Each row of a before or after table is a point. The points were changed in one or more steps. Then noise was added and the rows were shuffled. The steps act on how far a point lies along the listed directions, d1 being the first. What was done? A step turns or swaps two directions, mirrors them in a line or flattens them onto one, adds a multiple of one to another, or multiplies one. Angles are multiples of 10 degrees, from the lower direction toward the higher: turns from -170 to 170, lines from 10 to 170 but not 90. Use the fewest steps. Two steps may share a direction if one is a turn and the other turns, adds or multiplies; they go together, in the order done. Otherwise the lowest direction goes first.

Directions:
(1): [-36   9]
(2): [ 9 36]
Before (13 x 2):
[[ -9  -4]
 [-21 -11]
 [ -4 -42]
 [ 29  21]
 [-14 -55]
 [  2  -9]
 [ 13 -13]
 [ -4  10]
 [ 14 -28]
 [ 47   6]
 [ 29 -50]
 [-38 -41]
 [-22   9]]
After:
[[ 59  15]
 [ -9   7]
 [ 12   4]
 [ 22  14]
 [  4 -17]
 [ 12 -10]
 [ 38 -17]
 [-31 -36]
 [ -1  25]
 [ 55 -18]
 [-35 -15]
 [ 29 -47]
 [ 16 -27]]
Steps: swap d1 and d2

Directions:
(1): [ 11  48  33  -4 -15  20]
(2): [ 31  13  -9  50  11 -14]
Before:
[[-24  15  29 -41 -12  27]
 [ 31   4 -16  35  20 -21]
 [ 15 -15 -17  47  11 -27]
 [  8  31  30 -12 -24  10]
 [  0  14  11  -1 -14   4]
 [-30   2  23 -38   2  18]
 [ 21  11   0  12 -19  10]
 [ 22  16 -11  51  -5 -17]
 [ 32  20 -17  62   6 -20]
 [-18 -79 -38  -5  18 -25]
 [  0 -46 -22  38  31 -47]]
After (11 x 6):
[[ -6   7   9  -5 -15   4]
 [ 19  12   5   2 -23  17]
 [-33 -18  11 -38  11   8]
 [ 32  23   1  32  13 -10]
 [  5 -67 -41  32  24 -32]
 [ 26  33   3  43  -9  -6]
 [ 22   6  -7  55   7 -19]
 [ 19 -21 -10  61  32 -41]
 [-34 -11  16 -46  -4  16]
 [ 35  46   2  51  -5  -6]
 [ -4  18  28 -31 -25  13]]
Steps: turn d1 and d2 by -30 degrees
